Every row gives one point. Any point is a mix of the corners, with weights that add up to 1. It lies inside the corners' shape when no weight is negative. Say inside or outside, and name the corners with a negative weight.

Corners:
(1): [-1.6  0.5 -1.4]
(2): [4.9 1.1 6.3]
(3): [-1.4 -3.4  1.1]
(4): [ 0.2 -0.5 -4.8]
Points:
[5.2 1.9 5.2] -> outside (3)
[ 0.1  0.7 -2.0] -> outside (3)
[ 3.4 -0.2  1.9] -> outside (1)
[3.2 1.0 2.6] -> outside (3)
[-0.3 -1.4 -2.3] -> inside

Corners:
(1): [ 4.1 -3.5 -4.9  1.1 -0.7  3.5]
(2): [ 1.5 -1.1 -2.7 -0.6  3.2 -4.4]
(3): [-1.6  4.3  0.4  0.4  0.2 -2.6]
(4): [-0.1 -0.4  9.1 -0.5 -5.8  0.2]
(5): [ 2.4 -4.1 -3.2  1.0  4.3  3.5]
(6): [ 0.6 -3.7 -2.6 -6.6  2.9  1.3]
(7): [-1.0 -3.5 -5.4  1.3  1.3  0.0]
Points:
[ 1.7 -2.2 -2.7  0.0  2.5 -0.7] -> inside
[-0.4 -0.3  1.8  0.0 -1.5  0.5] -> outside (2)
[ 0.8 -2.7 -3.2 -0.5  2.1  0.0] -> inside
[ 2.7 -4.6 -2.1  1.8  2.2  2.1] -> outside (3, 6)
[ 0.1 -3.0 -4.3  0.7  1.0  0.3] -> inside

Corners:
(1): [-4.1 -7.3 -2.1  8.1  0.1  2.4  0.4 -3.5  0.9]
(2): [-1.2  5.4  2.3  0.7 -1.5 -1.8 -0.5 -2.5  2.6]
(3): [ 2.8  2.8  3.4 -5.8  0.5 -5.2 -1.2 -1.4  0.2]
(4): [-0.1  3.4 -3.3 -3.0  3.2 -4.9 -0.4  4.1 -5.4]
(5): [ 3.1  4.1  0.8 -0.3  4.3 -1.5 -0.6 -0.1 -3.9]
(6): [ 0.2  0.2 -0.3  0.2  2.3 -4.4  5.1  1.4 -1.2]
(7): [-4.4 -4.0 -2.9  4.1  5.4  3.5  1.8  2.1  2.4]
(8): [-5.0 -2.8 -3.1  0.4  3.7  3.9  5.3 -1.5 -2.5]
(9): [-2.9 -3.1  0.5  2.3 -0.5  3.3  3.0  2.8 -1.1]
(10): [-2.3  2.6  3.5 -1.4  4.6 -4.0  0.4  1.2 -3.8]
Points:
[-1.8 -0.8  0.5  0.6  1.8 -0.8  1.0 -0.6 -1.0] -> inside
[ 2.2  3.3  1.8 -1.6  2.1 -5.7 -1.1  0.5 -1.3] -> outside (8, 9)
[-0.2  1.0  0.2  0.8  3.1 -0.6  0.6  0.3 -2.0] -> inside
[-3.3 -2.6 -1.3  4.0  2.1  1.7  2.1  0.6 -0.6] -> outside (3)
[-2.0  0.4 -0.6 -0.3  2.9 -1.3  1.8  0.5 -2.3] -> inside

Corners:
(1): [-2.6 -1.2  2.6 -3.3 -1.3  2.5  0.7 -5.0 -1.2  5.5  7.8]
(2): [ 2.5  0.5  2.5  2.1 -4.4 -4.2 -4.2  1.6  0.4 -3.6 -1.6]
(3): [-1.9  2.7 -0.4 -4.0 -4.9  4.0 -0.9 -5.7  2.1  2.9  5.6]
(4): [-1.7 -5.6  1.8  2.3 -3.2  6.0  0.4 -0.5 -5.5  0.6 -0.7]
(5): [-0.2  1.2 -0.9  4.5 -0.9  0.4 -6.8  2.9 -3.7 -4.4  0.2]
(6): [ 1.8 -2.7  0.1 -5.8  1.5  2.4  0.4 -2.1 -2.2 -1.7 -0.4]
(7): [-0.6 -1.4 -4.2  4.2 -0.9 -3.3 -1.2  0.3  0.4 -1.1 -0.4]
(8): [ 2.4  4.5 -1.9 -6.4 -1.3  3.1  3.0 -2.5 -2.5  4.6  3.5]
(9): [-2.8 -1.3  3.8 -4.2  1.0  3.5 -2.8 -4.8 -4.7  3.2 -4.4]
(10): [ 3.0  2.1 -0.6  5.9 -0.9 -3.1 -0.8 -3.0 -2.4 -5.7 -2.3]
(11): [ 4.9 -2.5 -0.7  6.9  0.2  0.0 -7.2  1.3 -1.0 -1.1 -1.3]
(12): [-2.7  2.1  1.9 -4.7  0.3  5.2  4.7 -2.8  2.3  4.4  4.0]
Points:
[-1.1 -1.6  1.8 -1.8 -0.2  2.4 -0.1 -2.1 -1.7  3.1  3.2] -> outside (3, 10)
[ 0.3 -1.4  1.6  0.1 -0.5  2.0 -2.3 -1.3 -1.2 -0.8  0.1] -> outside (7, 8)
[ 1.9  0.1  0.7  2.4 -2.0 -1.2 -3.0 -0.3 -0.8 -2.0 -0.6] -> inside
[ 0.8 -1.9  0.6 -1.6 -1.2  1.8 -0.7 -2.8 -2.4  0.2  0.0] -> outside (5, 12)
[-1.7  2.0  2.4 -4.7  0.8  0.0  2.7 -2.9 -2.1  1.0  0.2] -> outside (3, 4, 11)
[-0.5 -2.8  0.8  1.6 -2.3  2.8 -0.7 -0.8 -3.1 -0.1 -0.2] -> inside
[ 2.5 -1.1  1.9 -1.9 -0.5  1.5 -2.4 -1.8 -6.2  1.1  0.5] -> outside (3, 7, 12)
[-1.5 -0.1  1.3 -2.2 -1.5  2.5 -0.7 -3.6 -1.2  2.7  3.4] -> inside

Corners:
(1): [-1.1 -1.0 -1.9  2.9 -2.5  2.2  2.8 -5.5 -2.1  2.1  2.9  1.0 -4.5  2.6]
(2): [-4.2 -1.1 -2.0  1.9  0.6 -2.3  7.4 -3.7  3.6  1.8  3.6 -1.5 -0.6  2.0]
(3): [-0.6  0.1  0.3  1.6 -1.3  0.4  0.4 -3.3 -1.4  1.1  6.5  0.8  1.7 -1.6]
(4): [ 0.2  2.9 -0.5 -1.0 -1.1 -3.5 -3.4  4.0  2.4  3.5 -0.3  3.1 -3.4 -0.3]
(5): [-5.0 -0.1  2.0 -0.3 -0.5 -0.1  4.5 -4.2 -3.2 -0.7  3.1  0.5 -1.9  2.1]
(6): [ 0.4 -1.4  4.5 -5.7 -4.0  5.8  4.4  3.9  2.1  0.6  0.5 -0.8 -0.7 -1.4]
(7): [ 2.8  3.8  0.9  3.6 -0.3 -3.4 -2.0 -0.6  1.3  6.8 -4.3  1.2 -3.8 -3.9]
(8): [-4.0 -3.2 -1.6  0.7 -2.9  2.4  0.4 -5.3 -1.2 -1.4  2.1 -2.3  0.4  3.8]
(9): [-1.0  1.7 -1.0 -5.0 -3.4  6.1  3.8  3.9  1.4 -3.2 -1.5  3.0  0.8 -3.4]
(10): [ 2.2 -0.4  2.2 -1.9 -8.2  0.9  3.4  2.2 -0.2 -5.4 -0.5 -0.1 -0.8 -1.7]
(11): [ 3.6  7.2  0.6  3.5  1.2 -1.3 -2.2  4.5  2.8  2.1 -1.2 -0.8 -3.9 -1.0]
(12): [ 1.7 -2.4  1.2  1.2 -0.5  0.9  4.2 -3.0 -1.2  0.1  1.0  2.8  1.7  3.7]
(13): [-0.2  0.7  0.4  5.2  2.9 -2.7 -1.0  7.8  0.7  3.7 -1.9 -0.1 -5.0 -2.9]
(14): [ 4.9  4.3 -2.4  0.8  1.3 -3.8 -0.5  3.8 -2.6  4.6 -0.3 -1.5 -4.2 -3.0]
(15): [-1.8  1.7  2.6 -3.6 -9.8  5.0  4.5  4.4 -1.8  0.4  0.0  1.9  2.2 -1.6]
Points:
[-0.8  2.0 -1.8  0.8 -3.6  0.8 -0.2  2.4  2.0 -0.2 -1.0  1.6 -1.2 -2.1] -> outside (5, 6, 12, 14)
[ 1.0  3.2  0.3  1.0 -1.7 -0.1 -1.0  2.0  0.6  2.4 -0.4  0.5 -3.1 -1.7] -> outside (2, 12)
[-1.0 -2.0 -0.2  1.1 -0.7  1.8  3.5 -6.0  0.4 -1.7  3.8  1.2 -0.5  4.2] -> outside (7, 13, 14, 15)
[-0.3  1.4 -0.1 -1.8 -3.0  2.4  2.9  0.6  0.2 -0.2  0.4  1.2 -0.5 -0.8] -> outside (13)

Corners:
(1): [ 2.8  0.3 -0.3 -0.6  2.0 -0.6 -0.3 -1.2  1.3 -2.7 -0.3 -1.8  3.3  0.8
  1.4 -3.8 -1.0 -1.2 -1.0  6.2]
(2): [ 3.3  1.1  1.0  2.5 -2.3 -4.4 -4.2  2.1  0.5  4.8  1.6 -1.8  2.6 -2.3
 -4.0  1.8  2.4  0.6 -4.0 -3.2]
(3): [ 2.2  3.7 -3.6  0.5 -0.2  6.3  6.0  1.2 -1.3 -5.1 -0.8 -2.6 -4.9 -4.3
  5.5 -3.8  1.3 -0.4  3.1 -4.0]
(4): [ 1.9  0.4 -2.8  4.3  3.4  3.5  3.8 -0.1 -2.0 -4.1  1.6 -3.0 -6.4 -1.1
 -1.3 -0.4  1.4  1.7  7.1 -1.1]
(5): [-1.9  0.3 -0.4 -0.9 -4.4 -2.8 -3.1  1.3  3.2  4.8 -0.9 -4.1  0.8 -4.3
 -5.6 -1.8  2.2  1.7  4.1 -2.7]
(6): [ 1.0 -0.1 -1.5  0.5  3.1  1.4  4.8  0.6 -4.0 -2.1  1.2  4.1 -4.9 -2.1
  4.7 -7.5 -0.5  2.6  4.9 -4.3]
(7): [-1.4 -4.8 -3.1 -1.5 -1.2  0.0  3.4  2.4 -0.9 -6.8  2.4  0.3  0.6 -2.2
 -1.4  2.5 -2.5  3.1 -6.9  3.6]
(8): [-1.0  1.4 -0.7  6.1 -6.8 -1.0 -4.1  1.4  0.7  3.1  2.0  0.3  3.6 -3.0
 -6.9 -4.3  1.1 -3.0  1.5 -0.8]
(9): [-4.6  2.9  0.9  2.9  3.7 -0.8 -1.4  0.7 -0.5 -2.6 -5.8 -0.5  2.5 -1.0
 -0.1  0.9 -1.8  4.4 -3.4  3.3]
(10): [-2.2 -2.6 -5.1 -1.0  5.2  1.1  5.5  3.0  1.6 -1.6 -3.1  2.7  1.3 -0.4
  2.8  2.3  1.5  0.0 -2.3  2.7]
(11): [ 2.8 -1.6 -0.5 -0.5 -0.7 -0.5  6.4  1.5  0.9 -5.6 -3.7  4.3  2.9  0.4
 -4.2  1.4  1.4  3.3 -3.5  3.0]
(12): [-1.8  3.9  2.4 -0.3 -2.3 -2.1 -5.6 -0.6  3.6  6.2  1.5  1.7 -3.5 -2.7
 -6.5  1.7  2.5  0.8 -1.2 -0.3]
(13): [-1.4  2.1 -1.6  1.1  1.9 -2.3  4.1  5.6 -0.4 -5.9  1.7  4.0  5.4 -1.3
  1.9  2.6  0.8  4.5  1.2  7.3]
(14): [ 0.5  0.7 -1.8 -0.1 -5.5 -3.1 -4.5  0.1 -5.0  3.1  0.5 -2.5 -1.0 -0.7
 -5.2  0.3  6.9 -0.5  0.0  1.7]
(15): [-3.8 -1.7  3.2  0.6  1.4  2.8  7.5  2.8  1.6 -3.6  1.5  1.2  1.8  2.1
  0.7  0.6  1.7  1.1 -2.4  2.4]
(16): [ 1.9  0.5  0.6  1.0 -8.8 -6.3 -2.1  2.3 -2.1  7.3 -1.0 -2.0  0.4 -0.6
 -5.0  2.5 -2.6 -3.5 -0.8  2.0]
(17): [-2.8  2.5 -3.5 -2.5  1.1 -3.3  0.2  0.8 -0.7 -6.7 -2.4  2.6  1.9  4.5
  0.1  1.1 -2.7  0.6 -2.3 -0.9]
(18): [ 0.5 -0.6 -0.6 -1.2  3.1  1.8  8.7 -4.9 -2.3 -9.2 -0.6 -0.2 -2.7 -6.4
  3.0 -0.7  1.6 -2.0  3.5 -4.7]
(19): [-1.3  2.7 -0.5 -4.9  4.2  0.9  2.0  6.0 -3.5 -3.0 -0.8  1.2  5.2 -1.4
 -4.1 -0.4 -2.0 -1.3 -2.4  1.7]
(20): [-0.5  2.7 -4.1  2.0  2.0 -4.8  6.9 -0.5  1.2 -2.9  0.4  0.0  1.0  0.1
 -1.2 -0.8  0.8  3.6 -5.4  3.7]
(21): [ 0.9  2.0 -5.0 -1.3  0.2  5.1  5.9 -3.6 -4.3 -1.2  2.2  0.7  0.6 -1.5
  2.1  1.2  0.1  3.7  3.2 -1.8]
Points:
[-0.3  1.0 -1.9 -0.3  1.5 -0.2  3.1  1.0 -1.0 -2.8 -0.4  0.4  0.3 -0.7
  0.3  0.8  0.5  1.8 -0.4  0.9] -> outside (8)
[-2.2 -2.2 -4.0  1.0  3.1 -0.5  7.3 -2.6 -2.8 -6.4  0.1 -1.5 -2.1  0.3
  4.9 -0.4 -0.5  2.9  2.5  3.6] -> outside (2, 3, 8, 11, 12, 19)
[-0.3  0.7 -1.2  1.2 -0.9 -0.4  1.9  1.2 -0.2 -1.8 -0.3  0.6  1.4 -1.4
 -2.2 -0.8  0.6  0.7 -0.9  0.9] -> inside
[-0.6  0.5 -2.5  0.3  0.5 -0.5  2.2  1.4 -1.2 -2.6  0.2 -0.5  0.7 -1.0
  0.2 -0.3  0.1  0.7 -0.2  0.6] -> outside (11, 12)
[-0.3  0.8 -0.8  0.4 -0.2  0.2  1.3  1.4 -1.0 -1.2  0.2  0.5 -0.1 -1.5
 -1.3 -0.3  0.5  0.9  0.7  0.4] -> outside (20)
[-0.9  0.2 -0.6  0.3 -0.9 -0.5  1.5  1.2  0.0 -1.1  0.5  0.5  0.4 -1.1
 -2.1  0.3  1.0  1.0 -1.5  1.3] -> inside
[ 0.8  2.0 -0.6  1.7 -0.7 -1.9  0.6  2.8  0.2  0.4 -0.2 -0.5 -0.1 -0.1
 -1.9 -1.3  1.5 -0.3  1.5  1.6] -> outside (7, 9, 18, 21)

Corners:
(1): [ 3.3 -5.0 -4.3  4.5 -0.4  1.9  0.9  0.3 -2.2  2.5 -5.5 -0.3 -4.6 -3.7
  1.7 -1.2 -0.1  4.2 -7.2 -0.5]
(2): [-4.2  1.8  1.8  0.7  0.8  1.1 -1.3 -4.7 -1.7 -1.2  1.8  2.1  3.8 -1.3
  0.3  4.6 -0.8 -1.8 -0.6  3.1]
(3): [ 6.7 -2.3  1.4 -0.4  0.5 -1.8 -2.1 -2.3  3.5 -1.3 -7.2 -1.0 -0.6 -3.2
 -3.1  2.3 -2.5  0.6 -3.3 -4.8]
(4): [ 1.7 -1.8  4.6 -1.7  3.1  7.3 -2.1 -2.1  1.2 -3.7  2.7  2.8  0.5  5.3
  0.5 -0.2 -0.8  0.5 -0.6  1.1]
(5): [ 1.3 -2.1 -6.4 -1.4 -2.1  1.1 -0.9  6.5  5.4  2.7  1.9 -0.9  0.2 -3.1
  1.1  1.1 -2.6  1.9  0.3  0.7]
(6): [-6.5  1.1  5.2 -2.1 -1.3  2.5 -1.3 -5.7  2.8 -1.0  0.4  2.8  5.9  3.9
 -2.7 -0.1  0.8 -3.7  5.8  2.2]
(7): [-7.4  0.9  6.4  0.0  5.9  2.9 -1.1 -0.5  0.3  0.4 -2.0  4.1  2.3  5.0
 -3.6  0.6 -1.8 -0.6  4.5  1.1]
(8): [-0.4  1.0 -5.6 -0.8 -3.8  2.6  2.2  3.5  0.9  1.4  3.0  3.8 -1.0 -0.8
 -1.3 -1.6 -0.1  6.1 -2.7  4.1]
(9): [-3.2  4.7  4.2 -0.8  4.2  1.7 -0.9 -3.6 -1.5 -4.2  1.4  1.1 -0.8  3.8
 -1.1  2.7  7.0 -2.2  5.5  0.0]
(10): [-0.8  0.7  5.9  0.6  2.6  5.0  1.7 -0.6  2.3 -0.8 -2.8 -0.4  3.0  0.3
 -0.1 -0.5 -0.9 -2.9  0.3 -1.1]
(11): [ 3.1  1.1 -3.3  3.2 -2.7 -1.7  4.1  6.4  7.5 -1.9  4.4 -1.2  1.2 -0.8
 -0.9 -1.3  4.6  6.3 -3.2  4.1]
(12): [-5.4  0.2  2.3  0.4 -0.1  3.7  0.4 -4.6  0.7 -3.5  1.1 -1.4 -0.6  3.6
 -0.1  0.8  0.0 -0.5  2.2 -0.3]
(13): [-0.4  0.5 -7.1  3.1  1.3 -0.7 -2.3  7.0 -0.2  4.1  5.0  0.3  2.8 -1.8
 -5.3 -3.2 -0.8  5.3 -3.6  1.9]
(14): [-4.3  2.4  3.7  2.3  0.9  3.7  0.6 -2.5 -1.4 -0.4 -3.5  0.8  2.0  4.2
 -0.7  0.6 -3.5 -4.0  1.3  4.6]
(15): [  3.8  -6.7  -0.9   1.3   1.4   0.2  -0.6  -0.1   5.3  -1.7  -4.0  -2.4
  -1.8   0.7  -2.6   1.6  -0.5  -0.6  -9.6 -10.2]
(16): [ 5.5 -6.0 -2.8 -2.2  3.7 -6.1 -1.2 -4.0  1.5  2.7 -4.0  4.7 -7.1 -0.5
 -2.5 -2.5 -2.3  3.1 -6.0 -7.4]
(17): [-3.2  3.6 -5.4 -3.0 -1.5  2.1 -0.7  3.1  5.3  3.0  0.3 -0.6  5.1  2.1
 -0.9  0.5 -0.1  5.2 -1.6  1.4]
(18): [ 1.1  1.1 -1.8 -2.1 -1.4  1.4  0.0  6.3 -2.8  5.2  1.5 -2.1  1.0  1.5
 -2.6  0.2  0.1  4.4  1.3  3.0]
(19): [-2.2 -2.4 -5.2  1.2 -0.2  0.4  3.8  8.0 -1.8  0.3 -0.3  1.3  1.2 -2.1
 -0.4 -3.9 -0.7  3.0  1.4  5.0]
(20): [-2.0  2.1  6.3 -3.3  3.2  1.8 -1.5 -0.2  1.0 -1.7 -2.1  0.7 -0.2 -1.2
 -0.2  1.0  0.5 -3.3 -0.8  3.6]
(21): [ 3.8 -3.0 -2.0 -0.2 -4.3 -1.5 -3.3  0.1  1.0  1.2 -2.3  1.9 -1.6  1.4
 -0.9 -1.5 -1.6  6.9 -5.9 -7.2]
Points:
[-0.6  0.7 -0.9 -0.4 -0.4  0.2 -0.1  0.6  1.8  0.2 -0.4  0.2  1.0  0.2
 -1.7  0.1 -0.3  1.1 -0.8  0.2] -> outside (1, 4, 7)
[ 0.2 -0.9  0.2  0.3  0.8  1.0 -0.2  1.3  0.7  0.4 -0.8  1.1 -0.2 -0.1
 -1.1 -0.2 -0.2  1.3 -1.2  0.6] -> outside (12, 17)
[-2.1  0.0  1.0 -0.2  1.4  2.3 -0.5 -0.5  0.0  0.1 -0.9  0.6  0.9  1.0
 -1.4  0.5 -1.1 -0.5  0.4  1.2] -> outside (11, 21)
[ 0.0 -0.4 -0.6 -0.5  0.4  1.1 -0.3  1.2  1.4  0.3 -0.1  0.5  0.4  0.2
 -1.4  0.0  0.2  2.0 -1.1  0.1] -> outside (14)
[ 0.3 -0.4 -0.2 -0.3  0.0  1.2 -0.4  0.6  1.3  0.3 -1.2  0.9  0.4  0.3
 -1.6  0.1 -0.7  2.0 -1.3 -0.3] -> inside
[-2.2 -0.2  0.6  0.0  0.2  1.7 -0.6 -0.6  1.2 -0.3  0.1  0.8  1.0  1.6
 -1.5 -0.2 -0.3  0.9  0.1  0.1] -> inside
